Each row of a before or after table is a point. One or more steps were done to the points. Then noise was added and the rows were shuffled. The steps act on how far a point lies along the listed directions, d1 being the first. Write out the steps. A step turns or swaps two directions, mirrors them in a line or flattens them onto one, adds a multiple of one to another, or multiplies one. Angles are multiples of 10 degrees, from the lower direction toward the higher: turns from -170 to 170, lines from 10 to 170 but not 90. Use the fewest steps. Two steps may share a direction if one is a turn and the other turns, adds or multiplies; they go together, in the order done. Otherwise the lowest direction goes first.
In the rows, zero is written as 100.

Directions:
(1): 152,86,145
(2): 146,98,47
Before (13 x 3):
77,83,111
184,77,44
121,100,108
85,125,106
189,74,68
158,88,49
53,106,68
94,77,80
62,104,84
96,74,90
190,87,48
104,86,135
134,81,108
After:
95,71,106
159,83,143
192,62,138
75,87,90
98,96,64
194,78,137
93,77,115
60,96,118
131,85,87
115,103,92
86,130,98
183,71,115
63,97,136
Steps: swap d1 and d2

Directions:
(1): 101,80,52,39,97,77,79,176
(2): 51,144,31,127,83,100,156,105
(3): 78,60,58,136,89,44,44,59
(4): 118,36,97,69,87,70,177,69
(5): 75,140,131,51,21,73,86,76
Before, 9 rows:
122,87,109,134,169,106,5,145
114,84,107,167,124,86,119,48
116,94,80,165,127,117,167,78
95,111,139,89,88,109,111,77
116,76,112,79,84,108,73,112
103,109,69,109,122,76,62,116
129,54,117,104,122,72,21,80
110,88,77,115,80,121,137,97
147,74,88,91,177,114,56,165
After (9 x 8):
71,149,136,66,36,67,76,85
101,133,105,91,86,79,86,89
112,72,105,96,64,65,134,61
105,95,93,102,94,122,98,114
98,134,119,23,47,77,121,106
94,106,101,113,90,78,86,62
93,96,98,112,124,114,94,106
100,79,105,131,79,53,110,39
122,72,89,103,79,114,119,94
Steps: flatten d1 and d3 onto the line at 130 degrees; multiply d2 by 0; mirror d4 and d5 in the line at 160 degrees

Directions:
(1): 105,119,117,53,151,74,151,88,168,149,143
(2): 134,180,67,93,57,95,89,159,81,117,154
(3): 107,61,5,67,75,97,81,57,134,70,135
Before:
112,128,120,117,92,115,97,122,73,116,112
125,123,36,119,42,80,64,148,44,92,132
87,61,91,137,78,128,28,96,48,32,59
100,150,131,59,101,75,135,132,144,138,113
103,55,53,74,104,68,89,45,143,83,116
101,8,31,62,123,103,117,19,158,51,60
81,67,174,128,170,109,138,87,116,119,57
89,132,143,125,112,84,73,108,89,132,87
87,35,45,125,78,127,58,51,99,69,99
112,30,52,76,102,84,70,89,114,80,106
76,87,108,134,83,110,83,87,73,67,57
84,129,165,73,142,77,126,116,97,164,80
78,65,186,141,120,114,99,100,41,81,37
108,136,112,100,102,97,115,161,92,123,95
After:
162,173,22,37,93,79,134,131,155,118,164
107,87,41,74,110,96,102,62,161,128,168
89,68,125,123,108,121,99,78,83,101,80
89,91,187,80,176,83,158,85,122,138,100
86,74,115,122,108,111,95,128,74,87,45
114,153,165,117,140,98,147,148,104,153,109
89,126,129,118,51,107,77,145,58,83,54
84,104,143,126,121,84,68,83,93,125,69
81,94,106,83,131,85,129,65,143,112,99
92,56,98,50,162,86,112,43,175,101,126
83,6,43,111,94,82,79,50,93,70,78
135,137,45,79,68,67,81,111,115,106,149
87,133,161,111,106,96,93,143,45,136,57
131,81,46,59,92,73,89,124,124,109,151
Steps: turn d1 and d2 by 120 degrees; turn d2 and d3 by -30 degrees
